Each row is a point. The points of each table are mixes of a few directions, plus a little noise. How many directions does each table use, and how many do they share? Where both have some left over, give the other angles between the two spaces (their principal angles), to ten degrees, smallest first.
In the rows, zero is written as 128.

First (6 x 2):
[[ 48 127]
 [143 127]
 [ 75 129]
 [181 127]
 [110 128]
 [210 126]]
Second (4 x 2):
[[213 126]
 [ 87 129]
 [ 67 128]
 [145 128]]
Directions: first 1, second 1, shared 1

First (4 x 3):
[[108 133 159]
 [154 121  82]
 [ 78 141 208]
 [169 118  62]]
Second (6 x 3):
[[128 128 128]
 [ 94 100 186]
 [ 85  93 201]
 [147 144  95]
 [131 130 123]
 [183 173  35]]
Directions: first 1, second 1, shared 0; angles 30

First (5 x 4):
[[129 160 101 179]
 [131 126 167  86]
 [128 159 104 177]
 [121  38 154  31]
 [128 157 112 164]]
Second (8 x 4):
[[168 125 126 116]
 [147 173 124 162]
 [ 68  61 136  84]
 [ 98 136 129 142]
 [156 122 127 116]
 [ 94 129 129 136]
 [182 235 117 208]
 [110  44 135  59]]
Directions: first 2, second 2, shared 1; angles 80

First (6 x 6):
[[135 132 136 146 183  95]
 [112 119 111  88   7 201]
 [141 135 143 162 229  67]
 [128 128 128 128 127 129]
 [123 125 122 114  86 154]
 [129 128 129 131 136 123]]
Second (6 x 6):
[[ 67  89 105 185 105  66]
 [145 190 164  73 133 213]
 [147  95 124 133 119 143]
 [138 105  97 142 139  74]
 [156 137  84  96 136 133]
 [116 150 195 139 136 137]]
Directions: first 1, second 4, shared 0; angles 30

First (8 x 8):
[[138 167 119 123 147 128 111 175]
 [168 143 144 124 149  78  96 134]
 [177 119 158 127 144  56  96 100]
 [103  86 130 135 102 147 156  82]
 [129 115 133 130 123 122 131 110]
 [151  95 153 131 125  84 121  77]
 [125 201  99 119 155 160 111 226]
 [ 34  98  89 137  79 249 202 121]]
Second (8 x 8):
[[142 146 151 101 150  86 121  81]
 [146 151 156  95 155  75 119  69]
 [105  99  92 169  94 194 139 202]
 [154 162 170  79 168  50 116  41]
 [ 99  91  82 181  84 213 142 223]
 [138 141 144 109 144  97 123  94]
 [120 118 115 143 116 152 132 155]
 [118 116 113 146 113 157 133 160]]
Directions: first 2, second 1, shared 0; angles 40

First (9 x 9):
[[109 118 100  98 121 118 137 178 170]
 [146 150 150 157 127 123 103 109 101]
 [126 160 120 121 128 113  84 153 133]
 [ 70 157 129 123 131 128 138 170 105]
 [118 105 164 142 141 156 145 117 123]
 [160 108 101 105 128 127 123 101 154]
 [ 96 140 158 153 127 132 141 153 105]
 [131 118 115  92 156 159 116  81 124]
 [196  96 117 161  93  98 164  90 137]]
Second (10 x 9):
[[151 137 127 130 144 133 122 118 135]
 [191 152 124 133 173 141 111 102 148]
 [155 138 126 130 147 134 121 117 137]
 [  7  83 136 118  42 103 160 179  90]
 [108 120 129 127 114 124 133 136 122]
 [139 132 127 129 136 130 125 123 131]
 [157 139 126 130 149 134 121 116 137]
 [110 121 129 127 115 125 133 135 122]
 [184 149 124 133 168 140 113 104 146]
 [ 77 109 132 124  91 118 141 149 112]]
Directions: first 5, second 1, shared 0; angles 40

First (8 x 9):
[[132 162 151 153 147 169 131 131 132]
 [136 195 171 178 162 203 129 133 130]
 [129 163 158 145 160 181 143 130 146]
 [126  51  61  90  59  11  94 124  87]
 [128 167 165 144 168 192 149 130 153]
 [124  95 106 105 110  91 126 126 124]
 [115  41  77  56  92  37 136 121 135]
 [133 149 134 152 126 140 115 130 114]]
Second (7 x 9):
[[124 119 143 132 159 143 125 125 153]
 [120 112 155 135 187 157 123 122 174]
 [118 108 163 137 202 164 121 120 187]
 [143 159  75 115  15  73 138 140  38]
 [124 119 143 132 160 144 125 125 153]
 [123 117 146 132 167 147 125 124 159]
 [144 161  71 114   7  69 139 140  31]]
Directions: first 2, second 1, shared 0; angles 40

First (9 x 11):
[[ 83 134 139 112 212 128 182 116  77 119 167]
 [ 48 135 165  80 196 120 150 109  92  75 133]
 [155 119 103 140  77 147 163 118 139 180 147]
 [177 116 108 141   7 138  93 127 189 158  94]
 [116 132 133 129 176 124 141 132 104 121 144]
 [162 127 121 145  87 124  86 142 158 129 102]
 [126 139 133 147 227 114 128 149  87 112 151]
 [121 123 133 110  72 132 113 116 155 121 103]
 [165 127 117 149  98 125  95 143 151 136 112]]
Second (10 x 11):
[[177 113 105 107  64  96 156 120 159 103 110]
 [107 163 143 175 185 176  96 173 108 188 151]
 [ 78 146 147 154 177 177 110 135 100 179 153]
 [198  98  96  86  35  65 167 109 173  67  96]
 [133 129 119 134  95 148 144 125 137 164 137]
 [133 132 121 137 105 147 139 133 134 161 137]
 [113 127 142 122 171 111 109 127 114  92 120]
 [ 56 131 154 137 180 172 114 106  92 164 153]
 [151 100 116  91  86  82 150  98 146  72 106]
 [134 139 139 134 183 104  96 154 118  87 116]]
Directions: first 3, second 3, shared 1; angles 30, 60

First (11 x 12):
[[ 90 118  83 181  86 182 111 168  93 126 158 130]
 [185 132 122  79 143  80 119  89 163  82  94 138]
 [ 98 142 210 133 166 115 166 134 110 211 119 130]
 [134 141  49 139 101 175  83 128 126  45 185 132]
 [115  94  79 111 108 164 136 131 177 112 153  50]
 [ 96 130 111 168 107 166 120 157  94 141 152 136]
 [163 137  72 141 102 122  81 122 103  52 126 186]
 [ 87  70  98 148  86 163 154 163 147 171 115  57]
 [136 136 195  96 169  85 160 109 143 175  96 122]
 [163  79 169  89 134  47 169 109 166 175  19 108]
 [141 231 214 116 207 111 113  95  84 121 187 211]]
Second (9 x 12):
[[ 75  58  48 106 207 130 163  82 105 122  65  79]
 [138 126 123 163  88 131  92 154 140 167 143 141]
 [161 200 213 126  95  96 116 170 127  84 177 159]
 [ 61  90  86 165 225  45 168 109  96  87  58  78]
 [144 127 125  90 107 167 114 132 130 135 148 135]
 [153 170 181 124 116 137 161 103 146 117 140 147]
 [182 163 163  50  59 197  82 165 134 127 200 164]
 [ 94  86  84 152 182 125 179  64 134 144  68  98]
 [143 132 129 176  72 122  76 172 140 169 154 149]]
Directions: first 4, second 4, shared 0; angles 40, 60, 60, 80

First (9 x 14):
[[143 156  89 124 127  75 155 101 112 163  88 119  34  87]
 [123  82 223 157 128 240 123 148 140  69 204 122 239 128]
 [149 125 165 150 123 160 169 106 113 123 146 106  93  61]
 [163 137 156 155 121 144 191  87 102 137 131  96  37  22]
 [126 127 129 128 129 133 125 129 130 126 132 129 135 131]
 [ 99 138  66  93 132  71  75 154 147 142  95 158 163 219]
 [125 141  96 116 129  93 120 128 126 144 106 135 110 144]
 [134 130 134 134 126 132 139 121 123 129 129 122 113 109]
 [ 89 120  93  96 135 108  55 171 158 119 122 165 228 249]]
Second (8 x 14):
[[ 95 117 102 102 134 116  64 169 153 116 126 162 220 235]
 [145 110 188 158 124 189 164 114 117 106 165 107 127  69]
 [126 136 108 122 127 106 125 127 128 139 113 132 112 135]
 [132 154  71 110 129  60 132 117 120 164  83 133  63 127]
 [161 141 142 151 122 128 189  88 102 144 122  97  31  29]
 [105 140  70  97 131  69  85 148 140 145  94 154 145 201]
 [131  83 228 162 125 242 137 138 132  71 203 115 218 105]
 [129 136 111 123 128 109 130 124 126 138 114 129 106 126]]
Directions: first 2, second 2, shared 2

First (9 x 18):
[[140 132 114 175 123 163 192 134 165 161  94 153 138 179 119  76 192  49]
 [112 122 150  56 135  76  31 119  72  77 182  92 113  50 143 207  32 249]
 [119 125 140  89 131 101  76 123  98  99 157 109 120  86 137 171  76 193]
 [137 130 117 169 124 158 185 133 160 157  98 149 137 173 119  83 184  58]
 [126 127 129 124 129 125 122 128 125 124 130 124 127 123 129 134 121 136]
 [140 132 112 181 122 165 198 136 168 164  90 154 139 183 118  71 198  41]
 [140 132 113 179 123 164 197 136 168 165  90 154 139 185 116  71 198  41]
 [122 126 137 101 131 109  91 125 107 109 147 115 121  99 134 158  91 175]
 [117 124 143  78 134  93  62 121  90  93 165 104 116  74 139 183  60 211]]
Second (9 x 18):
[[167  76 155  69 142 168  93  92 126 112  87 119 180 139 135  41 239  27]
 [157 135 108 107 146 125  84 167 118 133 144 124 147  76  99 136  91 109]
 [ 84  81 166 202 110 174 192  80 101 152  98 172 105 203 196 174 146 184]
 [147  89 121 129 154 147 131 170 173 131 169 131 118  69 151 111 106  97]
 [122  80 149 163 189 128  60 117 164 134 201 157 107  88 210 139 136 142]
 [148 170 104  92  77 129 177 165 105 125  74 112 152 132  42 113  90 113]
 [121 147 144 127 116 101 114 112 157 112 138 148 125 136 125  95 133 150]
 [ 98 139  95 157 104 133 243 164 143 139 128  91  79 137 127 173  81 147]
 [108 234 110 106 115  45  61  85  68 112 112  98 139 172  67 169 132 184]]
Directions: first 1, second 6, shared 0; angles 40

First (11 x 20):
[[127 141 127 129 126 137 129 131 120 123 130 127 130 129 124 131 116 124
  113 139]
 [134 107  87 151 148  97  97 117 125 169 142 126 184 136 131 140 209 155
  163 140]
 [133 133 131 121  96  98 142 133 156  92  48 164  58 163 116 149 159 136
  139 128]
 [143 129 133 172 119 153 130 143 121 166 207 127 183 149 104 125 152 156
  121 159]
 [117 132  80 124 174 122  88 110  94 152 146  96 197  94 149 132 136 119
  126 138]
 [133 166 120 145 105 140 133 142 119 112 118 143 123 157 102 149 133 136
   95 171]
 [142 157 152 153  80 146 157 153 140 107 123 159  92 176  90 142 131 144
  101 163]
 [123 100 122 117 153 115 115 115 130 147 138 113 147 104 150 115 135 124
  155 100]
 [121 105 196  86 107 136 171 130 163  88  94 136  31 112 144  97  52  99
  137  63]
 [107  52 175  58 166 110 138  99 157 125 111  98  77  53 194  72  58  86
  188   7]
 [127 187  85 152 134 154 106 136  84 129 150 118 186 138 106 154 127 129
   72 199]]
Second (9 x 20):
[[149 131 122 179  94 118 139 142 147 146 144 149 135 188  92 145 192 178
  125 167]
 [133 137 132 133 124 145 118 141 111 133 149 152 154 127 117 137 155 119
  143 148]
 [136 134 129 144 117 135 126 139 124 136 143 146 144 143 113 138 159 136
  135 149]
 [121 119 125 118 136 114 135 115 141 121 108 105 104 122 142 118  97 130
  115 106]
 [121 142 141  95 147 168 101 140  83 123 152 154 169  78 138 130 125  72
  156 133]
 [100 129 140  53 177 154 105 114  90 103 116 110 132  36 177 107  46  47
  141  81]
 [131 132 130 131 126 136 124 134 121 131 137 139 140 129 123 132 141 125
  134 137]
 [103 104 122  87 158  94 144  90 156 105  71  60  63  94 174  97  27 120
   96  59]
 [157 123 112 212  74  89 159 137 181 154 131 137 110 235  77 148 208 226
  106 172]]
Directions: first 4, second 2, shared 1; angles 60

First (10 x 24):
[[163 136 152  75 124 112 113 106  87 145 136 158 108 124 145 112 149 148
  123 112 125  86  80 135]
 [ 94 120 106 179 132 144 142 149 167 112 121 100 147 131 111 143 108 109
  133 143 131 169 175 122]
 [ 98 121 108 174 131 142 141 147 163 114 121 103 145 131 112 142 110 111
  132 142 131 165 170 122]
 [105 123 112 164 131 139 138 143 156 117 122 108 141 131 116 139 114 115
  131 139 130 157 161 123]
 [184 140 166  42 122 103 103  93  61 155 140 177  96 123 158 102 161 160
  119 101 122  58  49 139]
 [162 135 151  78 124 113 114 107  89 144 135 156 109 125 145 113 148 147
  122 112 125  86  81 135]
 [187 141 167  38 121 102 102  92  59 157 142 178  95 122 159 101 163 161
  119 100 123  55  46 140]
 [ 79 118  94 204 133 150 150 159 185 105 117  86 157 132 103 151 100 100
  136 151 132 189 197 118]
 [101 122 110 170 130 141 139 144 159 116 122 105 143 130 114 140 112 113
  132 140 130 162 165 123]
 [107 124 114 159 130 137 137 141 152 119 123 110 139 130 117 137 116 117
  131 137 130 154 157 125]]
Second (8 x 24):
[[143 136 125 100 138 105 152 125  72 122 107 181 132 135 150  75 125 135
  120 133  97 101 119 143]
 [157 153 140 110 130 145 135  86 157 124 157 148  88 164  95 188 151 109
  126 181 151 123 128 109]
 [145 146 105 126 121 112 139  91 147 127 158 157 143 124 121 143 153  81
   93 138 110 136 152 138]
 [112 140 106 123 134 111 153 117  94  97 103 144 162 142 146 113 113 125
  136 128  99 127 143 142]
 [125 135 111 147 134 118 153 114 139 115  91 156 132 148 117 137 126 119
  134 190 125 135 148 133]
 [130 139 146 106 133 167 128 138 125 118 197 100 107 141 117 143 120 120
  123  78 132 135 135 101]
 [104  61 156 180 131 146  92 249 135 188  97  81 105  63 137  33  95 181
  132  79 151 139 108 124]
 [107 116 135 133 102 120  72 103 157 133 114  57 155 107 142 193 140 154
  161  97 160 127  92 135]]
Directions: first 1, second 6, shared 1

First (11 x 24):
[[118 128 147 132 110 119 145 130 133 140 157 166 116 125 110 136 123 106
  156 121  91 132  95 140]
 [139 148  92 104 101 102 128 131 134 173  73 151 145  80 124 145 118 173
  160  78 108 122 192 111]
 [150 138  79 111 146 131  99 126 123 130  54  76 157 110 156 123 132 185
   96 116 180 119 213  99]
 [ 99 116 192 150 102 123 167 131 135 130 223 201  90 148  89 136 122  53
  175 140  55 140  18 166]
 [125 135 129 122 106 113 140 130 133 152 129 162 126 110 114 139 121 128
  159 106  95 128 127 131]
 [103  99 196 166 152 158 142 125 123  73 231 126  92 195 118 110 138  45
  105 195 127 140   7 164]
 [139 130 105 122 145 135 110 126 124 119  93  90 143 127 147 121 133 155
  100 131 165 123 168 113]
 [133 131 117 123 130 127 123 128 127 131 111 119 134 122 133 128 128 142
  123 123 137 126 148 122]
 [126 132 130 125 115 120 136 129 131 141 130 148 126 118 120 134 124 127
  146 116 109 129 126 130]
 [120 107 157 151 164 159 121 124 120  77 173  88 115 179 140 107 140  91
   83 183 165 133  75 141]
 [155 145  65 101 137 122  98 127 125 145  33  81 165  94 156 129 129 204
  105  99 176 116 239  92]]
Second (9 x 24):
[[119 141 128 153 140 175 148 130 113  71 138 112 154 143 126  95 139 114
  189 156 132 109 108  84]
 [ 99 125 211 109  90  19  44  93 221 189 116  41  16 132 105 129 109 117
   26 117 163 181 153 196]
 [165 126 149 157 171 163 143 151 107 102 135 134 167 118 147 124 141  99
  138 111 118 129  95 119]
 [101 150  98 130 134 104 148 144 129 113  95 149 101  96  87 166 107 153
  221  77  97 137 148 114]
 [145 111 124 138 124 118 120 116  95 119 131 132 116 133 132 122 136 106
  109 137 123 132 102 159]
 [ 86 136  90  80 107 188 146 127 165 160 163 128 188 173 155 113 125 190
   83 203 173  84 184  62]
 [142 128 118 115  81 135 133 114 117 160 134 155 160 125 143 103 139 127
  124 147 112 107 133 123]
 [141 109 101 142 156 139 137 133  82  94 134 140 125 137 135 140 134 117
  118 137 131 130  99 149]
 [152 128 129 132 147 108 134 147 120 146 108 159 124  94 122 163 119 128
  140  70  99 145 128 145]]
Directions: first 2, second 6, shared 1; angles 60

First (10 x 32):
[[128 133 156 154 141 108 125 143 133 119  99 119 134 126 104 147 118 120
  121  94 135 165  94 115 118  91 123 122 148 117 148 146]
 [108 109 134 187 144  79 132 103 130 102  89  81 144 159 114 127 155 133
  141 142 140 144  82 156 101 123 171  78 126 140 106 193]
 [129 130 135 154 125 107 134 118 123 126 102 109 131 128 129 131 123 131
  140 112 138 135 106 128 103 118 127 115 136 131 126 147]
 [114 112 127  95 150 155 112 154 148 114 172 154 131 145 104 127 154 117
   95 168 104 134 152 138 186 136 156 134 110 119 129 117]
 [114 115 152 104 166 149 106 178 157 106 161 157 136 143  78 145 148 107
   80 144 103 168 133 124 194 105 151 137 125 106 152 123]
 [140 138 115 102 111 149 131 125 119 147 144 145 118 111 150 121 113 132
  134 125 127 104 155 119 127 143 104 149 125 129 128  96]
 [146 140  92  63  95 180 133 120 115 164 178 167 108 102 174 108 111 137
  135 145 118  71 195 119 142 172  94 171 112 133 120  60]
 [126 132 153 187 135  80 134 120 125 115  69  90 137 131 113 143 120 128
  143  89 148 161  72 125  85  92 128 100 150 129 135 174]
 [129 128 117 143 118 116 136 106 119 131 116 113 128 129 144 119 128 137
  145 130 137 113 124 136 105 140 129 117 125 139 114 139]
 [145 141 101  94  97 155 136 112 112 157 149 146 113 105 169 113 108 138
  144 129 129  85 167 120 119 158  96 156 121 135 121  84]]
Second (11 x 32):
[[120 133 107 131 130 164 101  89 146 153 150 113 101 142 124 150 150 134
  144 163 143 112 116 141 128 182 125 119 122 127 125 107]
 [196  98 125 133  61  60 249 161  80  67  76 132 133 125 180 107  93 155
  163  68  90 131 169  90  98 101 109 124 157 171 157 193]
 [134 129 130  94 163 112 112 136 122 157 140 135 139 120 140  92 133 135
  124 140 133 104 134 150 118 144 131 128  86 131  91 138]
 [127 131 103 135 118 164 113  85 145 146 148 110  95 146 130 154 148 138
  152 162 142 112 119 137 126 186 123 117 129 132 132 110]
 [132 126 117 156  92 146 146 109 133 108 122 118 109 141 125 161 129 131
  143 126 125 140 124 112 133 135 122 126 161 133 159 120]
 [151 120 132 105 133  95 152 149 106 128 118 134 139 119 150  95 120 140
  132 114 119 114 146 131 111 125 125 127 108 140 113 156]
 [132 126 131 116 138 117 128 136 124 133 127 132 136 124 133 114 128 130
  125 125 126 122 133 131 124 126 129 129 118 128 117 135]
 [148 122 112 126 113 131 145 110 126 132 130 119 110 138 145 132 136 144
  152 139 127 111 134 129 116 163 121 119 126 141 129 135]
 [ 71 145 177 136 173 123  75 177 138 120 125 154 179 102  77 121 112  81
   59 100 130 175 110 126 166  28 149 153 135  88 125 105]
 [109 137 135 116 161 137  89 128 139 152 144 132 135 122 115 118 137 120
  113 144 138 123 119 145 135 129 136 131 106 114 107 116]
 [ 88 140 142 160 127 159  95 127 151 116 130 129 132 129  88 164 127 100
  102 124 136 164 105 119 159  90 136 137 161 104 154  95]]
Directions: first 3, second 3, shared 0; angles 30, 60, 90

First (11 x 32):
[[116 137 118 128 144 123 134 116 126 116 130 130 150 111 109 154 159 153
  102 118 167 138  88 134 145 154 151 123 145 167 120 140]
 [113 139 115 125 148 121 135 114 127 114 132 131 150 107 104 162 167 159
   97 115 174 139  79 135 148 158 157 122 149 172 117 141]
 [105 143 110 124 157 118 138 106 125 104 133 131 165  95  91 178 189 174
   80 109 199 143  52 140 159 174 173 119 156 196 111 148]
 [142 120 140 130 112 133 121 142 131 141 125 124 107 147 150  98  93  99
  156 139  85 118 173 123 110 101 102 136 112  87 137 115]
 [ 98 147 104 122 167 114 142  98 123  97 135 133 176  86  80 198 208 191
   64 103 224 150  27 144 170 192 189 113 168 219 107 156]
 [155 112 148 131  94 139 115 153 131 154 122 125  86 164 169  69  60  75
  185 149  47 109 213 115  92  75  76 140  94  50 146 104]
 [125 129 126 128 133 126 129 124 127 126 129 129 133 123 123 134 135 135
  121 125 138 131 118 131 131 134 136 127 133 137 126 132]
 [119 133 122 127 140 124 132 120 127 120 129 129 141 114 115 147 151 146
  109 120 157 135  99 131 139 146 145 124 140 154 121 136]
 [151 112 147 132  99 138 117 151 131 151 123 124  93 161 165  76  69  81
  178 146  55 112 203 116  97  79  82 138  99  59 143 106]
 [161 106 156 131  86 142 113 161 133 162 121 123  75 176 182  53  41  58
  199 156  22 105 239 113  82  58  61 144  86  29 152  97]
 [126 129 125 127 132 128 129 125 128 124 129 128 133 122 123 136 139 137
  121 125 139 131 117 129 133 135 135 126 132 139 126 130]]
Second (8 x 32):
[[121 133 120 130 141 128 139 113 119 121 132 127 141 118 115 154 144 142
  114 119 157 134  98 130 143 143 145 127 143 160 121 129]
 [126 130 127 126 130 126 126 128 131 126 129 129 131 125 126 130 134 133
  122 127 133 129 123 130 130 133 132 126 129 131 128 133]
 [145 112 129 148 124 159 177  98  76 138 141 113 101 155 150 148  62  82
  181 123 105 117 155 112 131  83 105 157 144 133 126  79]
 [164 104 157 132  80 142 110 165 135 164 120 122  71 180 187  44  33  54
  204 159  13 102 249 111  79  53  55 144  81  19 154  95]
 [127 131 133 119 122 117 103 148 152 129 121 133 129 125 128 105 141 137
  118 135 118 129 137 132 118 135 126 117 113 108 133 145]
 [125 137 139 108 114 101  64 178 188 133 110 142 133 120 130  71 160 147
  103 147 102 130 151 137 101 145 122 101  88  74 141 168]
 [109 135 105 137 162 134 173  80  90 106 142 124 159 103  95 208 162 158
  100  99 206 142  48 132 170 161 172 134 176 218 106 124]
 [108 142 113 123 153 117 131 113 132 109 131 132 162  98  96 167 185 172
   82 112 188 142  64 138 153 172 167 116 150 181 115 151]]
Directions: first 1, second 2, shared 1

First (11 x 32):
[[133 122 119 122 128 121 115 118 137 137 145 123 125 111 100 131 141 137
  147 133 119 139 141 107 135 135 142 112 152 152 131 125]
 [122 134 134 134 120 132 136 134 124 119 121 128 124 131 153 131 126 111
  122 122 142 121 108 147 126 125 122 141 122 111 112 128]
 [141 116 114 116 142 120 110 114 138 147 146 125 135 116  75 123 134 161
  144 141 100 144 167  88 134 135 142 101 147 166 157 126]
 [136 124 129 125 150 133 134 131 118 136 108 138 147 158 120 111 103 155
  101 134 107 122 155 123 117 119 111 128  91 123 165 134]
 [137 121 122 121 143 126 121 122 129 140 130 130 138 132  98 119 123 154
  126 136 107 134 157 106 126 128 129 115 124 145 156 129]
 [115 139 140 139 109 134 143 140 122 109 118 128 118 131 178 137 129  93
  120 115 158 116  86 165 126 125 121 152 121  96  92 128]
 [129 131 138 132 144 140 148 142 111 124  93 142 147 172 152 111  95 139
   86 127 121 111 134 148 110 112  98 145  72  98 153 136]
 [135 123 124 123 142 128 125 125 127 137 124 132 138 138 109 119 118 149
  120 134 110 130 151 115 125 126 124 121 117 136 153 130]
 [109 143 144 144 100 136 147 143 122 102 117 127 112 128 196 141 133  77
  122 110 171 113  69 178 127 124 120 160 124  85  75 127]
 [130 129 134 130 140 136 141 137 117 127 104 138 142 158 141 116 105 138
  100 128 121 117 135 139 116 117 109 138  91 110 147 133]
 [123 124 109 123  88 104  88 102 164 132 202  97  84  34  87 167 202  97
  218 127 150 162 104  94 166 162 191  95 249 187  64 110]]
Second (10 x 32):
[[100 168 137 167  89 117 162  70  80  83 177 179 117 143 116 145 118  94
  159  92 118 130  33 122 148 126 152 111 181  88 120 103]
 [145 115 135 103 155 166 115 153 148 146  75 115 144 132 145 103 126 148
  104 147 124 114 183 143  97 107  99 140  60 138 147 159]
 [134 122 126 126 142 121 126 147 126 136 114 123 140 148 137 122 109 146
  104 135 124 126 146 136 126 127 115 136 108 129 141 127]
 [144 132 135 107 130 150  87 155 138 141 107 113 143 125 153 108 122 153
  125 142 123 127 163 161 130 109 115 136 105 164 121 142]
 [125 131 131 125 101 119 109 143 117 137 145 129 126 137 119  93 116 148
  126 112 128 147 145 140 162 126 133 140 153 148 117 115]
 [111 127 132 136 107 135 154 107 136 114 138 131  98  99 125 139 162  82
  150 112 154 127  94 116 121 137 141 131 148 101 100 130]
 [107 118 119 153 123  92 176 120 119 115 145 133 108 137 122 151 129  96
  115 111 150 128  88 106 130 156 136 137 151  80 120 108]
 [119 132 118 149 127  98 144 116 128 109 153 123 117 115 142 183 138  94
  142 130 143 124  71 122 130 151 144 117 164 110 108 112]
 [164 117 120 100 173 142  80 154 153 154  96 100 161 124 139 137 120 173
  120 173 103 120 188 137 108 116 111 113  86 180 156 150]
 [132 117 126 115 132 139 127 116 134 143 128 134 126 121  83  99 137 147
  134 126 112 139 168  97 126 125 132 119 125 143 151 135]]
Directions: first 2, second 6, shared 2

First (11 x 32):
[[139 143  77 136 171  67  71 199 114 171 135  56 186 139  95 113 122 139
  127 133 116 148 137  72 191  98 103 122 108  70 103  65]
 [150 138  79 134 161  68  69 210 112 173 133  57 194 147  99 102 121 146
  130 126 111 148 140  68 188 103 105 128 114  67 112  66]
 [171 130 113  95 115 160 100 243  92 121 122 103 143 228  60  54  96  92
   90 157 104  57 131 106 214 143 208 147 181 149 100  79]
 [ 83 148 122 154 165 104 151  46 146 126 135 131  98  62 143 202 150 127
  134 136 159 166 114 147  92 103  79  95  90 130 110 150]
 [111 128 167 113 103 199 186  70 134  74 122 191  54 134 128 150 126  91
  107 149 147  82 110 186  96 154 176 122 154 205 120 176]
 [185  90 135 112  82 118  80 221 117 164 123 109 207 178 146  33 112 171
  156  87  82 131 156  84 145 148 135 177 151  83 185 104]
 [ 89 142 143 137 137 150 173  48 142  98 129 161  70  91 135 188 140 106
  118 145 158 125 109 169  91 126 125 105 117 168 110 165]
 [ 94 115 184 133  93 179 198   7 157  82 124 210  59  75 183 178 146 126
  143 118 153 132 115 197  33 150 123 123 126 182 157 212]
 [120 151 111 121 150 141 134 143 116 114 129 115 104 152  81 137 122  91
   96 163 139  98 116 133 167 121 158 110 138 155  81 108]
 [150 112  99 146 138  44  65 179 129 195 133  69 223 104 159  98 135 190
  172  83 102 196 153  65 135 106  56 144  90  31 170  91]
 [109 111 179 124  88 181 184  41 151  90 124 203  76  99 173 155 140 127
  139 117 142 125 118 182  52 155 136 134 136 176 161 200]]
Second (8 x 32):
[[148 118 105 136 135  75  82 177 124 172 131  85 194 125 139  99 128 166
  152 102 107 165 146  82 145 114  89 140 109  64 150  95]
 [146 103 149 121  93 137 125 137 132 132 125 145 147 135 157  97 125 151
  148 103 112 132 138 127 106 144 128 152 137 120 168 142]
 [180  56 191 108  27 159 123 150 140 137 118 180 179 147 210  40 120 192
  184  56  82 138 156 128  63 176 130 197 156 108 242 172]
 [143 105 153 120  92 146 133 129 133 125 124 152 136 135 155 102 125 145
  144 107 115 126 135 135 103 147 134 150 140 130 164 148]
 [123 139 110 134 150 108 117 136 125 138 131 107 135 123 115 138 130 125
  123 135 132 136 127 116 145 115 117 118 118 116 111 111]
 [ 81 177 114 131 178 160 174  70 125  82 130 139  38 120  72 203 133  57
   74 193 173  88  96 171 149 115 163  78 130 198  44 134]
 [105 184  36 159 235  25  69 175 112 180 142  19 169 105  63 174 136 118
  107 162 144 169 125  64 214  62  72  78  75  60  48  40]
 [ 98 142 166 114 114 213 201  51 134  58 123 198  25 133 113 171 128  70
   91 167 160  70 101 202 100 152 190 110 159 228  96 181]]
Directions: first 3, second 2, shared 2
